Each wall is flat, endless, passes through zero and stands at right angles to its row. A trip goes straight from one point to another. Which walls does it cross, in order?

Walls:
(1): 0.011, 0.028
(2): 0.061, 0.007
(3): 0.005, 0.013
(4): 0.059, -0.035
Trips:
0.041, -0.035 to -0.015, -0.012 => 2, 4
-0.037, 0.077 to 0.015, 0.003 => 2, 4
0.035, -0.001 to -0.047, 0.055 => 4, 2
-0.046, 0.030 to 0.016, 0.019 => 2, 4
0.048, 0.019 to -0.014, 0.043 => 4, 2

Walls:
(1): -0.036, -0.015, 0.047, -0.035, 0.075, -0.075, 0.007, -0.047
(2): -0.032, 0.013, -0.003, 0.021, -0.042, -0.015, -0.061, -0.002
(3): -0.060, -0.008, 0.042, -0.007, 0.035, -0.007, -0.039, 0.013
(4): 0.040, -0.022, -0.027, 0.002, 0.049, -0.021, -0.018, 0.013
(5): -0.012, -0.020, -0.056, 0.077, -0.005, -0.005, -0.070, -0.016
Trips:
-0.069, 0.048, -0.024, -0.015, -0.009, -0.026, -0.009, -0.032 to 0.096, -0.036, 0.003, 0.003, -0.057, 0.005, -0.023, -0.021 => 3, 1, 4
0.044, 0.029, 0.026, 0.022, -0.011, -0.001, -0.026, 0.032 to 0.023, 0.007, -0.011, 0.007, 0.007, -0.003, -0.019, -0.039 => 1
-0.060, -0.009, -0.022, -0.051, -0.017, -0.027, -0.067, -0.021 to -0.011, -0.002, -0.077, -0.089, 0.014, -0.019, 0.009, -0.034 => 4, 5, 3, 2
-0.032, -0.047, 0.017, 0.018, 0.071, 0.053, -0.027, -0.024 to -0.068, -0.069, -0.050, 0.004, -0.063, 0.059, -0.028, -0.037 => 2, 4, 1
0.024, -0.002, -0.073, -0.014, -0.005, -0.059, 0.059, 0.022 to 0.092, -0.009, 0.003, 0.034, 0.003, 0.003, -0.043, -0.052 => 5, 2
-0.001, 0.031, 0.015, 0.001, -0.031, -0.004, 0.000, 0.001 to 0.013, 0.071, -0.116, 0.010, 0.018, 0.006, 0.015, -0.021 => 5, 4, 2
-0.036, -0.035, 0.000, 0.088, -0.037, 0.003, 0.028, -0.003 to -0.063, -0.010, -0.034, 0.061, -0.003, -0.039, 0.000, -0.015 => 3, 1
-0.022, -0.043, 0.020, 0.057, -0.004, -0.004, 0.063, -0.037 to -0.059, -0.034, 0.000, 0.026, 0.010, 0.015, 0.008, 0.007 => 3, 2

Walls:
(1): -0.023, 0.016, -0.070, -0.086, 0.017, 0.018, -0.030, 0.028, -0.039, 0.051, -0.003, 0.004
(2): -0.039, -0.072, 0.000, 0.015, -0.039, 0.046, -0.008, -0.041, -0.041, 0.013, -0.025, -0.054
(3): 0.014, -0.023, -0.053, 0.061, -0.065, 0.014, 0.099, 0.064, -0.033, -0.007, 0.008, -0.080
(4): -0.044, 0.012, 0.038, -0.003, -0.022, 0.001, 0.001, 0.008, -0.011, -0.049, 0.011, 0.002
Trips:
0.011, 0.032, 0.020, -0.007, 0.041, 0.016, 0.022, 0.013, -0.002, -0.018, -0.026, -0.025 to -0.022, 0.020, 0.010, 0.009, -0.020, 0.015, 0.016, 0.006, -0.018, 0.021, 0.069, 0.066 => 3, 1
0.005, -0.024, 0.071, -0.021, 0.013, -0.062, -0.043, -0.020, -0.012, 0.030, 0.039, 0.010 to -0.064, 0.052, -0.078, 0.072, -0.005, -0.021, 0.027, 0.039, -0.062, -0.044, -0.065, 0.048 => 1, 3
-0.011, 0.000, -0.051, -0.058, 0.071, -0.053, -0.001, 0.018, -0.002, 0.012, 0.049, -0.027 to 0.013, -0.049, 0.054, -0.038, 0.031, 0.031, -0.019, 0.036, -0.025, 0.053, -0.024, 0.013 => 2
-0.011, -0.009, 0.047, -0.021, 0.001, 0.048, -0.006, 0.011, 0.008, 0.079, 0.015, 0.078 to 0.023, -0.056, 0.008, 0.033, -0.033, 0.022, 0.068, 0.003, -0.033, -0.012, -0.049, 0.010 => 2, 1, 3
0.010, -0.026, -0.037, 0.021, -0.004, -0.009, -0.052, 0.023, -0.011, -0.001, -0.050, -0.011 to 0.024, -0.002, -0.021, 0.017, -0.027, -0.053, -0.038, 0.007, 0.054, 0.022, -0.031, 0.012 => 3, 2, 1
0.006, -0.036, -0.015, 0.017, 0.035, -0.009, 0.063, -0.012, -0.014, -0.050, 0.081, 0.016 to 0.053, -0.074, 0.035, 0.031, 0.060, -0.061, 0.035, 0.029, -0.003, 0.017, 0.053, -0.065 => 4
0.041, 0.012, -0.060, -0.026, -0.051, -0.042, 0.021, -0.037, 0.026, -0.014, -0.048, 0.051 to -0.021, 0.001, 0.026, 0.046, -0.049, 0.018, 0.005, 0.017, -0.018, -0.037, -0.069, -0.044 => 3, 1, 2, 4

Walls:
(1): 0.032, 0.032, 0.073, 0.053, -0.019, -0.056, 0.046, -0.067, 0.022, -0.035, -0.011, 0.087, -0.004, 0.075, -0.019, -0.012, -0.079, 0.050, -0.023, -0.014, 0.016, -0.030, -0.046, 0.032
(2): -0.042, 0.008, 0.046, 0.031, 0.030, -0.014, 0.012, -0.078, -0.018, -0.046, 0.022, -0.005, 0.027, -0.004, -0.022, -0.036, -0.005, -0.026, 0.016, 0.030, -0.043, 0.019, 0.052, -0.013
(3): 0.000, 0.069, 0.024, 0.045, 0.018, -0.026, 0.019, -0.058, 0.049, -0.014, -0.005, -0.034, 0.037, 0.019, -0.041, 0.008, -0.057, -0.013, -0.046, -0.071, 0.017, -0.058, 0.051, -0.028
(4): 0.013, 0.078, -0.005, -0.036, 0.028, -0.012, 0.016, 0.004, -0.037, -0.015, -0.005, 0.032, 0.011, -0.008, -0.024, 0.062, -0.036, -0.039, 0.020, -0.022, 0.002, 0.029, 0.063, 0.002
(5): 0.014, -0.012, 0.001, -0.067, 0.078, 0.040, -0.020, 0.016, -0.112, 0.033, -0.012, 0.054, 0.002, -0.004, -0.006, 0.036, 0.035, -0.023, 0.011, -0.054, 0.025, 0.000, 0.080, -0.010
(6): -0.001, -0.044, -0.055, 0.018, -0.047, 0.007, 0.068, -0.011, -0.015, 0.007, 0.044, -0.001, 0.043, -0.069, -0.025, -0.037, -0.047, 0.019, 0.033, -0.020, -0.002, 0.013, 0.007, 0.001
(7): 0.017, -0.030, -0.004, 0.039, -0.056, -0.028, 0.012, 0.004, -0.049, 0.013, -0.099, -0.014, 0.010, -0.003, -0.007, -0.003, 0.044, 0.038, 0.021, 0.014, -0.003, 0.057, -0.040, -0.008
(8): -0.017, -0.052, -0.084, 0.034, -0.016, -0.037, -0.038, 0.010, 0.033, 0.006, -0.036, -0.007, 0.015, -0.006, -0.041, 0.039, -0.009, -0.011, 0.035, -0.007, 0.001, -0.038, -0.013, -0.045
Trips:
-0.022, -0.062, 0.021, -0.051, 0.067, -0.024, 0.026, -0.025, 0.033, -0.006, -0.020, -0.042, 0.037, -0.057, 0.012, -0.063, 0.051, -0.021, 0.007, 0.064, -0.001, 0.037, 0.038, 0.046 to -0.032, 0.049, 0.007, -0.030, -0.030, 0.044, -0.038, -0.021, -0.023, -0.042, 0.005, 0.076, -0.038, 0.045, 0.007, 0.026, -0.004, 0.041, -0.051, -0.004, 0.027, 0.037, 0.082, 0.011 => 7, 6, 4, 1, 3
-0.078, 0.022, -0.076, 0.016, 0.022, -0.001, 0.025, -0.034, -0.001, -0.002, -0.063, 0.005, -0.019, -0.004, -0.094, -0.053, -0.020, -0.012, 0.064, 0.020, -0.032, 0.027, -0.088, -0.026 to 0.001, -0.034, 0.076, 0.036, -0.014, -0.021, -0.060, 0.023, 0.021, 0.017, -0.026, -0.021, 0.001, -0.019, 0.002, 0.027, 0.005, -0.031, -0.030, 0.014, -0.065, -0.017, -0.018, 0.058 => 6
0.033, 0.011, -0.024, -0.055, 0.048, 0.009, 0.029, -0.023, 0.019, -0.026, 0.052, 0.038, 0.008, -0.020, -0.030, -0.027, 0.030, -0.076, -0.045, -0.037, 0.080, -0.043, -0.019, 0.014 to 0.059, -0.022, 0.019, 0.012, -0.048, 0.003, -0.003, -0.010, 0.050, 0.048, 0.020, -0.071, 0.020, 0.027, 0.027, -0.106, -0.003, 0.033, 0.017, 0.051, 0.090, -0.022, 0.049, 0.010 => 4, 5, 7
